Each row of a before or after table is a point. One or more steps were done to the points. Then noise was added and the rows were shuffled. The steps act on how far a point lies along the listed directions, d1 being the first. Name the steps. A step turns or swaps two directions, mirrors them in a line or flattens them onto one, adds a multiple of one to another, or multiplies one. Angles are multiples of 10 degrees, from the lower direction toward the higher: turns from -170 to 170, lines from 10 to 170 but not 90. Use the fewest steps. Two steps may share a direction if one is a turn and the other turns, adds or multiplies; they go together, in the order done. Otherwise the lowest direction goes first.

Directions:
(1): [51 31]
(2): [ 31 -51]
Before (9 x 2)
[[  2   6]
 [-15 -12]
 [ -1  -6]
 [  3   5]
 [-18   5]
 [-30   9]
 [ -8  11]
 [-17  17]
 [-12  -9]]
After (9 x 2)
[[  1   5]
 [-48   1]
 [ -3   4]
 [-12 -12]
 [-58  -9]
 [  6  -2]
 [-12  -9]
 [-25   1]
 [-35  -5]]
Steps: add 1.5 times d2 to d1

Directions:
(1): [  2 -53  33]
(2): [-16 -32 -51]
(3): [-60   6  15]
Before (8 x 3)
[[ 13  12  -6]
 [ -2  -9 -13]
 [-33  30 -11]
 [-10   7 -32]
 [  7 -15  -2]
 [-10 -23  -3]
 [  5 -15   9]
 [ 30  36   0]]
After (8 x 3)
[[ 23 -17 -15]
 [-35 -14  19]
 [-50  57  12]
 [ 24  -6 -10]
 [  4 -23 -17]
 [ 17  -1   1]
 [ 32 -29 -11]
 [-11  18  -4]]
Steps: add 1.5 times d2 to d1; turn d1 and d3 by -70 degrees

Directions:
(1): [ 10  -9  -1 -60  10  31]
(2): [ 46 -27  33  18  24   6]
Before (13 x 6)
[[ 10   3  14  35  -2 -21]
 [  9  -1   3 -20  -3   5]
 [ 16   2  -2   3   4  -8]
 [-15   9 -14  13 -10  -8]
 [  8   0  -3  28  -2  -8]
 [-22  16 -18 -34 -16   8]
 [ 10  -1   3   7  -6   8]
 [ 38 -14   7 -39  28  28]
 [-40  29 -12 -13 -16 -12]
 [-17  -4   5  34 -12 -23]
 [ -6 -14 -10 -12   5  19]
 [-29   9 -18 -60  -2  11]
 [-12   0 -17 -33 -11  -2]]
After (13 x 6)
[[ -1   1  -4  28  -4 -10]
 [ -3   6  -4 -19  -9   0]
 [ 28  -9  25  16  12  -7]
 [ 11  -2   2   0  -7  10]
 [  3   6 -19 -60   7  27]
 [ 23  -8   6  18   6   2]
 [-30  25  -2  26 -14 -28]
 [-51  24 -28 -19 -19 -17]
 [-22   7 -20  -9 -18 -18]
 [ 19   3  -4  -5   5  -5]
 [-31  23 -20   2 -25 -11]
 [  8 -18  23  33   2 -14]
 [-17  -6 -16  -7  -3  14]]
Steps: turn d1 and d2 by -50 degrees

Directions:
(1): [ -6  42   5 -17  10  11 -47  20]
(2): [ 19  27  -2  -2  -5 -60  -1 -17]
Before (13 x 8)
[[  4   5   2   1  -5  -7  -4  -2]
 [ -3  -3   2  -5   4   7  -4  10]
 [  5   2  -1  -1   0 -14  -3  -4]
 [  3   0  -1  -1   2  -2   1  -1]
 [  2   8   3   0  -1 -10  -2   3]
 [  5  12   1  -1  -6 -19   2  -4]
 [  4   9  -3  -3   2  -7  -5  -2]
 [  6  -2  -4   1  -4 -14   7  -7]
 [  0  -6  -5   9  -1  -6   9  -3]
 [-11  -4   6  -3   2  25  -7   8]
 [  2   0  -1   2   1 -10   3  -2]
 [ -3   4  -3  -6   2   9  -8   5]
 [  1  -6  -2   6  -4 -14  11  -8]]
After (13 x 8)
[[ -7 -11   2  -4   4  20   0  13]
 [  4   2  -1  -2   2  -5   1  -2]
 [ 11  11  -1  -1  -1 -33  -3  -9]
 [  7  13   2   0  -3 -25   0  -2]
 [-22 -24   7   0   4  59  -2  16]
 [  9  13  -4  -3   1 -22  -2  -8]
 [ -6  -5  -3  -4   2  18  -3   6]
 [  0   1  -4   7   0  -9   3  -2]
 [  5   7  -2   3  -4 -27   4  -9]
 [ 15  25   0  -2  -8 -49   2 -12]
 [  8  10   2   1  -6 -19  -3  -6]
 [  6   7  -1   1   0 -22   1  -5]
 [ 12  10  -4  -1  -4 -32   2 -10]]
Steps: multiply d1 by 0.4; multiply d2 by 2.5

Directions:
(1): [-15  55 -55  23   7   1  14  -5  23]
(2): [-60   5  13  17 -36  17  18  27 -29]
Before (12 x 9)
[[-36  -4  13   7 -25  11  13  18 -16]
 [  5  -7   6  -6   2   0  -7   2  -2]
 [  5  -4   6   0   2   0  -2  -6   9]
 [ -8   0   2   1  -3  -1   3   2  -6]
 [ -9   5  -2   3   2   4   2   1   2]
 [  8  -8   6  -6  -5  -3  -6   0   3]
 [  3 -11   7   2   0   0   0  -1  -2]
 [ -3   2  -2  -2  -1  -5   1   0  -3]
 [  8  -7   4  -3   4  -2  -3   0  -1]
 [ -9  -6   9   2  -5   7  -1   8  -8]
 [ -5   8  -4   6  -5   3   3   2   3]
 [ -3  -8   6  -2   2   5   1   2  -6]]
After (12 x 9)
[[ -4   1  -1  -2  -2  -4   1   0  -4]
 [-60   2  12  16 -38  18  21  27 -25]
 [  8  -2   2   0   5  -1  -3  -8  12]
 [ -7  -2   0   1   2   6   3   3  -4]
 [-17   1   4   7  -8   9   3  11  -8]
 [-10   1   3   2   0   5   2   2  -1]
 [  5   0  -3  -3   5  -1  -5   1   2]
 [-12   1   2   2  -6   0   5   4  -7]
 [ -6   1   3   4  -8   4   3   4  -2]
 [  9  -1  -3  -2   7  -3  -2  -2   3]
 [  9  -1  -3  -3  -2  -4  -5  -2   7]
 [  2  -4   0   5   1   0   1  -2   1]]
Steps: multiply d1 by 0; multiply d2 by 1.6

Directions:
(1): [-20  21  -5  17   5  60  -4   1  16   4 -17]
(2): [ 23  12 -39  14   7  -1 -10 -50  -8  12   9]
Before (14 x 11)
[[  2   2   2  -4   3  -5   2  -1   2 -12 -17]
 [ -9   5  -8   9   9  24   1  -9  16   3  -5]
 [ -8 -14  29  -9   4 -20   7  23  -4   0  -6]
 [ -9  10 -13   7   0  22 -21 -14   2  -5 -13]
 [ 16  15 -30  15  11  33  -2 -22   3   7   3]
 [ -5  -3  11 -18  -2  -9  11  25   1  -5  -2]
 [  9 -25  21 -33  -4 -60   3  40  -7 -15   5]
 [ 36  -6 -21  -8  -1 -50   3 -33  -8   5  12]
 [ -8   3 -16  10   1  23  11 -17  13   6   4]
 [ 29 -10 -25  -7  -2 -51   3 -30 -17   0  21]
 [ -8  18  -7  15  -3  34  -1  -6   4   7  -5]
 [  8  21 -25  18   8  24   2 -16  -1  11  -5]
 [ 30 -11 -20 -16   1 -26  -5 -23  -6  19  25]
 [ 11 -16  -4  -8  -1 -24   0  -2 -20  -5  10]]
After (14 x 11)
[[-17   0   7   1   6  21   5  12  17  -1  -8]
 [-21  -6   9   0  -3  16  17  13  16  -2  -1]
 [-18  12  11   7 -10  29   5  17   5  -1  -7]
 [-20   2  11  -4  -5  16 -13  15   3 -12 -14]
 [ 40   0 -43  -7   8 -45 -15 -39 -13   7  14]
 [  3   4  -3  -1   4  -3   0  -8   2 -10 -16]
 [-12  -5  26  -6   3  20  10  45  10 -12  -5]
 [ 14  11 -24  -4   5   1   1 -20  -5   9   2]
 [ 12 -25  11 -22  -8 -60  12  14 -13 -12  15]
 [ 15 -21  16 -22  -8 -58  14  14  -3  -7   8]
 [ 11 -24  15 -31  -4 -35   4  19  -3   7  21]
 [-13   5  20   1   1  12  12  41   4  -4 -11]
 [ 10 -16  -7 -10  -1 -24   0  -2 -20  -5   9]
 [ 14   4 -17   9  12 -11  -6 -34  -7  14   1]]
Steps: mirror d1 and d2 in the line at 170 degrees

Directions:
(1): [-39  17  -1 -37  40  47  -1   1  19   0  37  12 -15 -16]
(2): [ 13  53  -3 -23 -22  10 -21  -6  -3 -30  10   0  60  12]
(3): [-12  33   7  -2   7   7   5 -44 -35   8 -25  22 -32  50]
(4): [ 36 -24 -46  23  39  28   7 -10 -33 -23  12  17  16   2]
(5): [ 45  37   9 -10  -8   0  17  40 -36  18  27  -1 -34 -17]
Before (10 x 14)
[[ 15 -12   4  13 -19 -18  10   2 -10  10 -12  -8  -8  -1]
 [ 20 -17 -20   9  -4  -9   4  13   1   2   8 -15   4 -16]
 [ 25  19 -16  -5  18  16  -4  12 -24 -17  15   3   8  -3]
 [  8  31  12 -22   1   6   3  -3 -10   0  14   6 -12  10]
 [  9  -9 -17   2  13  -2   3  10   7  -5  12  -2  16  -7]
 [ 13  36  17 -13 -14   3  13  13  -9   7   9  -3 -17  -2]
 [ 16  18  -9  -9  -7   5   1  18 -10 -13  10   0  11  -4]
 [ 13   4  -7   6   0  -9   9   2 -19   8  -4   6 -19   8]
 [ 17 -22  -9  21  -7 -13   4   0   4 -11  -3  -3  20  -6]
 [ 13 -15   3  14  -6 -12   3   8   6  -1  -4 -14  -8 -10]]
After (10 x 14)
[[ 26  34  -3 -11  -1   3  13  16 -33  12  16  10 -30   1]
 [ 20   6   9  11 -14 -11   3   1  -6  -2  -9 -10  -7   3]
 [ 19  17   7   2 -19 -10  13  -1 -25  11  -9  -1 -18  10]
 [ 55  27 -12  -4  15  11  11  40 -45  -4  30   0 -18 -18]
 [ 14 -13 -15  11   4 -11   2   6   3  -6   2  -3  19   1]
 [ 39  22  -6  -4  -8   0  15  38 -32   3  16   0 -19 -13]
 [  5 -19  -8  23  -6 -15   0 -26   1 -14 -21   3  20  17]
 [ 34   3 -15  10 -16 -16   7   9 -19   5   2 -12  -2  -2]
 [ 32  35  14 -27   6  10  16  32 -21  14  39   2 -36 -16]
 [ 52  59  24 -21 -14   4  33  55 -39  27  38  -4 -56 -26]]
Steps: turn d1 and d3 by -50 degrees; flatten d2 and d4 onto the line at 80 degrees; multiply d5 by 3
